Each point is reached from the start by the listed moves, each made once or not at all, plus a little noise. Is the number of moves made odd or even? Then give how often each move was made.
(in the rows, 128 means zero)

Moves:
(1): [174 140 170  92 128]
(2): [149 190 136 119  95]
(3): [102 132 139 102 116]
Start: [108 152  97 117  99]
Points:
[110 148  95 118  96] -> even (0, 0, 0)
[179 227 153  72  67] -> even (1, 1, 0)
[ 81 158 103  90  89] -> odd (0, 0, 1)

Moves:
(1): [122 122 128 190 128 140 178]
(2): [141 177 116 133 149 104 149]
(3): [205 114 178 117 107  97 109]
(4): [113 128 106 171 204 163 115]
(5): [151 113 108 105 164 149 152]
(6): [144 150 144 110 108 150 117]
Start: [120 130 119 131 145 138 148]
Points:
[169 183 103 160 180 168 235] -> even (1, 1, 0, 0, 1, 1)
[118 148 113 220 198 208 174] -> odd (1, 0, 0, 1, 0, 1)
[148 202 125 121 144 137 158] -> even (0, 1, 0, 0, 0, 1)

Moves:
(1): [147 163  85 120 135 133  80 178 171]
(2): [148 166 148 100 111 126 154 156 151]
(3): [115 101 158 146 132 123 126 147 117]
(4): [114 146 108 109 168  75 161 127  91]
(5): [160 118 142  92 160 174 142 131 117]
(6): [128 119 106 115 117 154 130 137 114]
(7): [113 144 124 153 157 121 177 132 150]
(8): [109 133 132  91 132 128 113 140 139]
(9): [101 161 134 148 133 144 113 132 126]
Start: [ 94 123 185 108 128 124 119 154 109]
Points:
[ 88 164 189  73 209 132 155 158  60] -> odd (0, 0, 0, 1, 1, 0, 0, 0, 1)
[101 223 145  80 114 169  81 245 158] -> even (1, 1, 0, 0, 0, 1, 0, 0, 1)
[ 27 168 197 151 207  73 186 183  79] -> even (0, 0, 1, 1, 0, 0, 1, 0, 1)
[121 132 156  94 195 191 134 240 137] -> odd (1, 0, 1, 0, 1, 1, 1, 0, 0)

Moves:
(1): [111 127 138 113 155 100 131 127 131 111 121 115 122 105]
(2): [146 123 134 126 136 127 118 133 153 146  93 116 154 101]
(3): [ 84 145 126 123 134 124 120 129 124 121 132 144 143 118]
(4): [137 114 133 142 128 137 137 120 126 139 129 120 145 144]
(5): [124 130 123 129 130 145 144 141 122 120 123 135 126 121]
(6): [131 121 130 114 121 147 134 119 115 126 112 150 121 143]
(7): [126 130 118 123 111 116 145 132 124 125 124 133 131 136]
(8): [167 124 145 118 125 139 141 135 133 148 144 128 143 136]
(9): [123 118 118 104 136 132 137 110 140 134 124 118 129  81]
(10): [153 133  97  75 169 147 156 134  92 176 140 126 115 139]
(11): [132 160 107 125 152 117 144 110 121 124 143 135 111 148]
(12): [119 112 115 137 129 127 147 138 128 136 138 167 114 141]
Start: [153 148 133 121 145 134 147 112 138 138 148 151 130 128]
Points:
[181 155  59  49 228 163 224 109 127 208 140 179 113  90] -> even (0, 1, 0, 0, 1, 0, 0, 0, 1, 1, 1, 1)
[123 159 122  71 213 122 172  61 150 144 107 155 160  72] -> odd (1, 1, 1, 1, 0, 1, 0, 0, 1, 0, 1, 0)
[127 170  76  14 226 132 226  69  87 171 148 169 128 118] -> even (1, 0, 1, 1, 0, 1, 1, 0, 1, 1, 1, 0)
[227 146 101   7 224 144 237  79 122 214 124 139 151 109] -> odd (1, 1, 0, 1, 0, 1, 1, 1, 1, 1, 1, 0)
[180 111 129  82 141 169 196 102 141 170 154 202 126 116] -> even (0, 0, 0, 0, 0, 1, 0, 1, 1, 0, 0, 1)
[147 167  99  64 203 167 172 136 116 189 123 159 157  94] -> even (0, 1, 1, 0, 1, 0, 0, 0, 0, 1, 0, 0)
[143 154 103  63 186 193 198 114  77 179 144 186 141 154] -> odd (0, 0, 1, 1, 1, 1, 0, 0, 0, 1, 0, 0)
